Each row of a before or after table is a point. The points were changed in one or more steps. Then noise was added and the rows were shuffled. The steps act on columns, c1 being the first. Name the steps. A step turns or swaps two columns, mirrors them in a line or flattens them onto one, adds a multiple of one to another, or multiplies or shifts one. Angles are multiples of 10 degrees, from the lower column toward the higher: turns from -170 to 170, lines from 10 to 170 but not 90. Use the fewest steps. Two steps may share a column if one is a turn and the other turns, adds or multiplies; they go together, in the order done. Otherwise the lowest column goes first.

Before, 13 rows:
-25	-2	4
-26	-32	15
31	32	-63
7	-10	7
-14	-9	-16
54	-9	-39
11	-45	7
67	23	-1
25	-8	-23
17	-20	-27
-3	-21	19
-15	32	17
-1	-31	-46
After:
-36	17	59
-71	22	-7
3	-7	9
-7	-6	-20
16	-1	-19
-1	-33	12
-60	-5	29
24	-23	-15
18	-14	7
-30	-13	-1
-36	-24	-24
21	24	-5
-32	-5	11
Steps: mirror c1 and c3 in the line at 60 degrees; multiply c2 by 0.7

Before, 8 rows:
-25	23	-1	27	35	17
10	21	3	-61	13	-19
-60	-4	-18	39	13	14
9	0	30	11	2	10
3	11	38	-5	38	21
-1	21	13	36	19	-13
-3	-38	-14	39	33	-44
9	18	-21	24	23	9
After:
3	-33	27	1	9	1
-5	17	2	-82	14	1
-52	11	-16	95	-38	0
-44	24	-6	27	2	1
-15	9	11	21	10	0
-29	-25	-19	8	18	2
-11	41	-20	-9	25	4
-28	-24	40	-41	29	-1
Steps: turn c1 and c5 by 50 degrees; add -1.5 times c5 to c4; add -1 times c3 to c2; multiply c6 by 0

Before (10 x 9):
40	16	24	38	-17	-18	25	11	49
-36	-43	12	-5	-3	-9	-24	-25	16
2	15	-4	-13	40	6	-8	-27	4
-45	-42	-19	-32	-23	-11	-5	-32	67
-22	-5	1	-41	-6	-26	-37	-11	24
18	36	-7	44	44	10	2	53	9
-45	7	0	-1	-17	-33	-3	-35	32
17	-3	8	19	-1	-21	57	41	12
-5	11	44	11	1	0	37	30	50
-7	19	-4	-2	-14	22	-8	-4	0
After, 10 rows:
4	-14	8	2	37	-26	1	-14	1
-5	-16	9	16	-15	2	3	-20	12
16	-40	6	49	48	52	-7	10	19
-39	23	8	12	-3	-26	26	3	-41
-46	-29	1	6	-16	-46	3	19	-18
19	-5	-49	-56	-1	31	-31	32	-10
34	-46	-35	-16	-18	0	0	22	-28
1	-41	-57	-73	0	28	9	6	-29
-20	-13	25	0	-6	-20	27	20	-21
-44	-13	17	-6	-26	-32	-11	2	-83
Steps: turn c2 and c9 by 140 degrees; turn c3 and c7 by 130 degrees; add 1.5 times c3 to c4; turn c6 and c8 by -70 degrees

Before, 10 rows:
-2	3	21	-5	-12	-26	28	-29	27	-16	8	6	-17	-8
-15	24	-25	-16	7	19	-121	-27	21	-3	17	0	-24	3
12	29	-2	-5	-12	4	23	-9	-9	-19	-1	9	-3	14
1	-8	19	4	-8	20	30	8	23	-11	-25	0	-7	-11
-16	-9	-4	-10	13	24	31	-6	17	-5	20	5	-10	-13
15	-3	21	-11	-2	8	22	-1	-62	-4	-2	-4	-10	-28
15	5	23	-28	17	-24	16	14	25	0	27	14	-38	2
7	-8	24	0	1	16	25	-3	-33	25	21	28	-52	-6
-13	49	17	6	36	-30	26	-3	21	-3	25	15	-63	-4
10	-1	-19	-27	14	-4	-7	-23	-16	-7	-34	6	-13	5
After, 10 rows:
19	-8	7	-3	-2	24	23	2	42	-14	-46	7	-6	-59
12	-9	8	-10	11	43	30	4	5	4	34	10	-4	-40
-51	9	-9	-3	-27	-66	-123	8	-28	-17	4	-12	-33	-26
-88	12	14	-1	-21	-13	27	-30	-33	5	0	16	-79	-34
19	-32	24	26	-3	34	25	-1	6	0	-40	27	-41	-35
-32	24	3	-20	-2	20	23	14	7	-5	-8	5	-18	-17
11	-8	-5	-7	-27	-9	-8	0	35	-27	9	-6	-13	-24
-8	-6	14	-15	-18	-6	28	25	-21	-6	16	15	-16	-39
-1	-13	1	-5	-11	46	31	-8	-27	-9	0	0	-5	-42
7	-13	16	0	4	-14	15	-21	-36	-27	2	19	-36	-28
Steps: add -1.5 times c2 to c1; turn c2 and c13 by -30 degrees; flatten c3 and c12 onto the line at 50 degrees; swap c4 and c10; turn c5 and c8 by -120 degrees; add 0.7 times c7 to c6; turn c9 and c11 by 130 degrees; shift c14 by -30
